Every row gives one point. The points of each table are mixes of a few directions, plus a little noise. How many directions does each table use, and how many do they share? Where both have some left over, give the other angles between the two spaces (their principal angles), to ten degrees, smallest first.
In the rows, 128 means zero.

First (7 x 3):
[[134 135 142]
 [154 162 182]
 [ 82  66  33]
 [134 122 173]
 [121 123 104]
 [163 190 169]
 [108  98  93]]
Second (7 x 3):
[[118 122  89]
 [135 108 208]
 [132 148 104]
 [129 135 115]
 [103 107  48]
 [159 149 238]
 [121 127  94]]
Directions: first 2, second 2, shared 2

First (8 x 4):
[[172 117 126 120]
 [ 73 118 138 119]
 [ 92 108 139 111]
 [171 209  98 193]
 [188 156 112 151]
 [ 82 172 121 163]
 [ 68  75 151  85]
 [179  69 138  82]]
Second (7 x 4):
[[116 144 157  92]
 [157 122  93 174]
 [ 81  22  77 183]
 [118 136 145 106]
 [128 151 148 104]
 [ 94 118 153  92]
 [201 202 125 146]]
Directions: first 2, second 2, shared 1; angles 90

First (9 x 8):
[[ 85 146 150 148 128 110 111  96]
 [135 126 125 125 128 130 131 132]
 [187 104  98 100 129 155 152 171]
 [ 67 152 158 156 126 102 103  83]
 [106 136 140 137 126 119 118 112]
 [238  83  73  78 132 176 170 206]
 [226  87  78  84 130 172 168 200]
 [ 25 169 178 175 127  84  86  54]
 [ 84 147 151 149 127 108 112  96]]
Second (7 x 8):
[[ 70 204 134  91 110 174 240 142]
 [124 133 128 126 127 131 135 129]
 [175  66 123 159 143  90  36 117]
 [165  80 124 152 139  98  56 119]
 [ 74 198 134  93 111 171 232 141]
 [124 133 128 125 127 131 136 129]
 [163  82 124 150 139 100  61 120]]
Directions: first 1, second 1, shared 0; angles 90

First (8 x 11):
[[123 127 164 140 155 120 141 125 129 100 130]
 [139 123 170  87 126 141  90 100 142 130 158]
 [105  36  17 106 137 140 109 164 136 134  92]
 [124  93 115 170 141 122 175  99  85 151 123]
 [107 201 132 199 137 171 162  84  91 122 144]
 [123 124  99 180 152  95 145 120  60 163 153]
 [149 125 175  64 132  87  69 171 167 106 146]
 [155 194 152  78  40 144 133 160 216 120  80]]
Second (10 x 11):
[[126  97 104 129 133 114 138 144 125 131 112]
 [149 224 113 139  57 122 129 138 126 173 132]
 [130 158 153 126 125 141 118 111 131 124 145]
 [141 243 186 129  89 160 105  90 134 136 171]
 [132  97  72 135 113  98 148 165 122 149  96]
 [ 95  29 220 103 249 175 100  66 141  36 164]
 [127  80  77 132 126 100 148 162 123 141  96]
 [127  81  73 133 124  99 149 165 122 144  93]
 [129  91  77 133 120 100 146 162 122 146  98]
 [126 178 204 120 143 169 101  77 136 100 173]]
Directions: first 6, second 2, shared 2

First (8 x 12):
[[173  91  92  93 117 163  95  94 132  89 112  41]
 [134 104 139 101 122 179 128  97 147 138 108  36]
 [ 54 182  70 170 144  64 139 153 145 170 247 184]
 [ 86 116 197 141 131 129 170 180 104 105  98 185]
 [218 145 152 105 102 137  74 127 191  86 140 104]
 [ 69 102 154 141 153 112 163 166  97  79  79 177]
 [129 141  93 135 154 117 125  68 122 188  80 116]
 [161 144 127 138 101 123 130 140  85 169 158 180]]
Second (11 x 12):
[[143  85 143 108 111  98 145 146 137 100 147 128]
 [ 94 106 161 151 108 135  77  89 183 100 111 109]
 [122 101 110 117 109 130 167 157 164 137 114 203]
 [126  87 127 107 123 112 135 142 164 116 152 168]
 [ 78 181 184 142 106 145  58  59 136  82  87  56]
 [140 193 125 115 150 131 205 139  76 131 114 175]
 [107 223  60  39 189 141  78 149  74 182 197 164]
 [146 100 168 110 125  90 175 133 131  77 148 143]
 [183 109 127 182  74 132 178 159  68 140  58  38]
 [140  85 158 186 132 124 148 103 161 114 114 126]
 [130 140  44 151 179 168  39 133 118 228 166 101]]
Directions: first 6, second 6, shared 0; angles 40, 40, 50, 50, 90, 90

First (10 x 18):
[[194  26 166 118  43  77 195 103 109  77 114 192 165  77   7  93 159  77]
 [ 96 145 137 142 136 121 111 113 109 143 131 135 133 140 151 124 116 137]
 [133 171  97 112 179 173 107 168 166 134 135  77  97 141 178 171 126 147]
 [177  64 144 118  75 102 172 119 125  97 118 160 147  96  51 105 148  96]
 [117 104 132 153  79  90 138  94 103 145 115 159 149 134  86  57 124 120]
 [ 58 199 138 137 200 155  75 129 111 152 149 106 115 156 232 186 102 161]
 [130 133 122 126 135 135 125 134 134 128 129 120 123 130 134 135 128 131]
 [116 139 142 125 149 135 119 129 121 124 137 126 127 126 153 158 125 132]
 [103 192  78 132 174 166  89 156 161 167 129  72  95 166 191 128 112 162]
 [156 105 125 119 111 126 147 134 139 114 122 130 129 116  97 122 139 116]]
Second (11 x 18):
[[117 172 206 164 154 120 102 100  53 123 137 173 156 103 151 198 130 164]
 [137  93  67 100 107 134 148 149 185 132 121  92 106 147 110  72 127 100]
 [138  85  52  93 104 136 152 155 200 133 118  85 100 152 106  59 126  93]
 [123 143 155 139 137 125 119 118 103 126 131 143 137 120 137 152 127 140]
 [115 181 219 169 157 118  99  95  41 122 139 179 161  99 155 210 130 170]
 [138  89  62  98 107 135 150 152 191 134 120  90 104 149 108  69 127  98]
 [123 147 160 143 139 124 118 117  97 126 132 147 139 118 137 158 129 143]
 [114 185 228 174 161 117  96  93  32 121 140 187 164  97 157 219 130 174]
 [141  80  44  90 101 138 156 158 208 134 117  80  97 154 103  52 127  89]
 [131 118 108 119 121 130 134 135 146 129 126 117 121 134 122 110 127 119]
 [130 116 108 118 121 131 134 136 149 129 126 116 121 135 122 108 128 118]]
Directions: first 3, second 1, shared 0; angles 30

First (10 x 20):
[[101 126 115  97  95 152 177 124 139 133 127 157 142 118 138 132 120 118
  159 114]
 [141 123 114 111 123 138 132 133 137 133  87 169 115 114 138 126 119 140
  132 133]
 [131 166 120 121 139 119 134  73 138 134 173 132 113 168 100 137 123  69
  122 135]
 [107 119 124 125 149 116 154 152 108 102 168 116 117 135 108 122 139 142
  153 130]
 [156  85  65 163 179 149 136 158 121  97 150  94 124 101 108 106 158 158
  122 109]
 [128 106 128 137 134 128 125 162 118 117 117 115 132 109 136 121 136 163
  132 126]
 [124 130 249 170  86  84  23 160 105 155  72  69 167 120 180 145 121 173
   84 145]
 [140 118 152 132 106 130  96 144 131 143  74 136 139 108 159 131 120 155
  114 133]
 [128 171 122 103 141 112 138  78 137 133 161 159  97 172 100 136 115  73
  129 145]
 [125 135  91 121 124 153 163  96 144 131 155 135 134 134 115 127 129  90
  134 112]]
Second (8 x 20):
[[121 122 142 185 126 148 140 119 108 146  94 146 162  97 135 150 144 140
   97 138]
 [154 137 103 146 174 142  94 116 181 118 124 145 113 138 105 124  96  71
  127 123]
 [122 180 113 121 173 107  85  86 116 120 190 122 115 170 124 128 114  82
  164  99]
 [125 123 142 154 126 127 137 131 136 125 112 135 135 142 110 120 123 121
  118 137]
 [143  82 140 110  93 146 170 149 109 113  93 150 127  71 134 129 175 197
  123 171]
 [103  92 166  81  76 118 186 177 130 111 108 140 118 121 121 118 134 172
  149 162]
 [142 157  99 118 138 101  84 103 112 141 178  65 119 184 135 104 123 111
  121  81]
 [114 129 120 109 118 136 129 142 132 150 125 121 134 101 160 152 116 130
  125 112]]
Directions: first 5, second 6, shared 1; angles 30, 40, 60, 80
